Rows are points. Each table stands for the endless flat space through its points: a line for two points, a plane for three, and so on. The two share one point or none. Which?
In the rows, zero is written as 128.

First, 2 rows:
[[ 92 106  94  92]
 [124 110 126 108]]
Second, 2 rows:
[[129 105 128 103]
 [122 106 122 102]]
They share: [108 108 110 100]

First (2 x 6):
[[134 116 149 170 155 101]
 [138 124 147 161 156 103]]
Second:
[[142 139 136 159 159 107]
 [142 153 118 173 163 111]]
They share: [142 132 145 152 157 105]

First, 2 rows:
[[120 166 125 166 106 127 115  93]
 [127 170 127 171 114 119 122  91]]
Second, 2 rows:
[[129 164 121 145  88 123  92  81]
 [137 165 120 137  83 117  84  74]]
They share: [113 162 123 161  98 135 108  95]

First:
[[114 151 131 103 115 135 110 105 144]
 [117 169 122 109 139 132 113  93 156]]
Second, 2 rows:
[[103 149 134  97 137 130 117 111 162]
 [127 165 122 113 109 138 105  91 134]]
They share: [115 157 128 105 123 134 111 101 148]

First (3 x 11):
[[ 91  95 114 139 148 129 147 149 102 133 164]
 [120 123 101 169 139 185  97 153 139 112 109]
 [135  81  88 163 120 153 133 147 142 111 146]]
Second:
[[ 99  81  90 145 119 160 100 138 130  98 144]
 [129 123 114 169 155 154 148 162 124 140 132]]
They share: [114 102 102 157 137 157 124 150 127 119 138]

First, 3 rows:
[[139 159 110 174 123 127 118  68 168 133 155 140]
 [143 163  98 170 119 159 106  88 144 161 119 140]
 [171 131 139 132 116 108 112  98 171 117 152 120]]
Second:
[[168 123  98 132 144 156 124 104 176 140 126 119]
 [163 129 106 137 136 148 118 101 170 137 130 124]]
They share: no point

First:
[[ 98 153 132  99 150  92 135 110 139 119 146 175 142 147]
 [114 157 142 105 146 102 119 120 121 111 142 157 144 133]]
Second, 2 rows:
[[128 165 148 100 142 100 112 128 113 107 146 154 153 121]
 [110 147 145 124 148 121 109 119 110 107 128 136 129 136]]
They share: [122 159 147 108 144 107 111 125 112 107 140 148 145 126]

First:
[[161 118 129  83 123  99 169 128 148 140 171 127 147 104 138 156 166 120]
 [137 103 123 101 102  96 145 146 121 113 153 133 147 104 120 132 160  93]]
Second, 3 rows:
[[155 118 129  82 110  98 154 143 132 108 160 127 155 113 128 130 162 106]
 [173 110 108  91  95 119 135 132 132 104 165 102 147 123 127 130 193 107]
 [137  82  96 115  83 107 127 128 144 132 133 118 119  95  95 154 165  91]]
They share: no point

First (3 x 20):
[[150 133 127 124 134 102  94 135  72 145 172 138 143 170 162 111 127  83
  124 122]
 [158  85 139 124 168 108 116 101 108 149 158 148 117 140 150 111 155 123
  110 150]
 [156 115 137 120 146 112 108 117  88 145 162 146 129 160 162 111 133  99
  118 130]]
Second, 3 rows:
[[130  76 114 131 169 101  91 100 101 165 175 159  99 153 144 117 159  84
   93 152]
 [170 106 144 107 139 109 119 130  99 119 141 133 131 131 154  91 131 142
  145 116]
 [123  67 105 128 166  96  84 106 103 160 173 158  91 145 137 110 160  86
   98 146]]
They share: [157 100 138 122 157 110 112 109  98 147 160 147 123 150 156 111 144 111
 114 140]

First:
[[ 95 162 122 145 117 107 114 148 112 102 137 113 163 153 152 114 142 140
  103 136  91  90 158 164]
 [100 161 127 136 119 113 113 139 107 109 137 111 160 155 143 122 144 133
  104 134  94  98 152 156]]
Second:
[[ 93 141 137 106 118 141  98 105 115 126 116 126 149 168 121 122 163 126
  104 127 105 127 126 120]
 [ 94 138 134  90 122 151  96 103 121 132 106 135 157 179 118 123 175 128
  112 120 105 123 112 119]
 [108 142 134  74 126 153 100 109 121 140 102 137 171 185 114 137 181 126
  122 116 101 113  98 131]]
They share: no point

First, 4 rows:
[[117  89 160 119  98  60 138 174 109 144 146 126 112 131 136 132  99  59
   90 154 125 117  65 182]
 [ 85 142 132 132 134 113 109 147 128 163 118 104  99 143 116 100 145 117
  145 150 135 160 103 177]
 [102 120 142 122 126  97 124 156 114 151 127 112 102 142 121 115 127  98
  128 152 131 148  91 173]
 [ 94 137 122 131 146 130 123 133 121 158 131 106  93 138 125  99 149 132
  163 148 117 155 121 156]]
Second:
[[108 125 176  98 112  76 115 130  76 138 151 120  91 155 115 123 119  95
  146 167 128 200  62 188]
 [114  85 122 132 110  94 147 138 110 148 151 100  83 115 103 137 139  81
  116 133 122 110 106 160]
 [105 153 167 109 123  94 111 174  92 159 124 106  77 173 133 103 133 106
  125 145 141 164  69 159]
 [103 129 161 111 109  82 119 150  84 157 146 102  73 153 113 119 137  92
  127 149 139 164  71 169]]
They share: no point

First, 2 rows:
[[103 148  89 114 133  98 102 149 150 160 128 145 109 117 121 143 117 132
  142 132 129 120 155 118]
 [103 169 107 114 115 119 111 158 174 139 116 133 130 111 145 134 108 153
  118 111 153 135 170  97]]
Second (3 x 24):
[[114 160 100 119 122  91 103 165 146 135 112 130 100  98 134 131 100 158
  135 128 142 139 138 114]
 [ 76 163 105 124 145 126  96 122 196 166 149 134 148 143  92 137  99 110
  156 124 125 136 171 117]
 [ 92 175 110 129 141 107  98 133 183 152 132 120 133 125 104 134  89 134
  159 129 135 151 150 120]]
They share: no point

First (3 x 24):
[[ 91  83  95 147 106 149 100 100  94 124 112 154 159 168 138 125  79 124
  122  89 167 109 111 142]
 [ 95  91  96 153 111 156 106 107  99 126 113 148 160 161 146 129  87 126
  130  93 163 111 116 136]
 [103  92 116 174 142 149  94 139 136 115 112 139 150 138 180 125 112 115
  170 125 146 142 108 121]]
Second, 3 rows:
[[100  97  76 136 136 176  82  87  68 137  97 141 178 176 145 132  78 121
  135 129 174 132 119 130]
 [ 94 107 115 178 107 141  94 127 119 125 126 128 143 137 156 118  87 120
  130  88 150 111 106 137]
 [100 125  88 160 116 156  70 103  92 149 117 113 158 152 129 100  66 129
  103 109 174 120 103 158]]
They share: no point

First, 3 rows:
[[137 103 150  92  87  96 147 137 150 161 142 107 147  90 138 146 122 122
  127  88 137 109 103 147]
 [146 117 162  95  80  79 137 136 161 154 147  85 139  99 146 171 114 119
  114  95 158 118 110 152]
 [142  81 126  99 104 123 157 124 125 162 147 145 159  91 134 107 114 139
  134  99 106 114 106 148]]
Second (2 x 24):
[[162 106 143  93  88 108 147 131 138 142 156 121 157 116 148 131 100 139
  113 108 135 139 119 157]
 [162  88 129 107  96  98 133 117 144 150 164 117 149  98 138 139  94 149
  119 114 135 135 125 153]]
They share: no point

First, 3 rows:
[[111 149 142 116 120 165 124 140 118  94 181 128 170 139 153 132 119  86
  109 162 134 101  96 124]
 [116 147  93 104 102 136 151 151 112 133 154 169 153 118 140 160 152 129
  120 135 169 137 135 137]
 [105 161 108 116 108 163 130 138 122 116 175 146 168 137 143 156 121 108
   99 148 156 109 118 142]]
Second (5 x 24):
[[154 115 143 141 111 138 162 178 124 112 172 127 151 153 118  93 154 114
  134 190 176 113  58 152]
 [117 161 141  98  81 132 108 144  89  97 198 153 138  94 154 145 161 133
  153 111 136 115 137 106]
 [113 163 128  80  92 147 142 159 100  92 173 167 139 107 161 135 132 100
  162 101 118 110 132  66]
 [135 169 135 112  79 158 120 158 101 113 192 161 134 122 128 129 169 113
  149 117 144 117 109  98]
 [120 106 134 118 130 111 137 140 106 114 159 129 169 112 156 144 161 131
  109 186 168 140 113 172]]
They share: [122 135 127 104 114 138 145 153 108 111 160 151 155 120 150 136 150 107
 130 149 147 129 113 119]
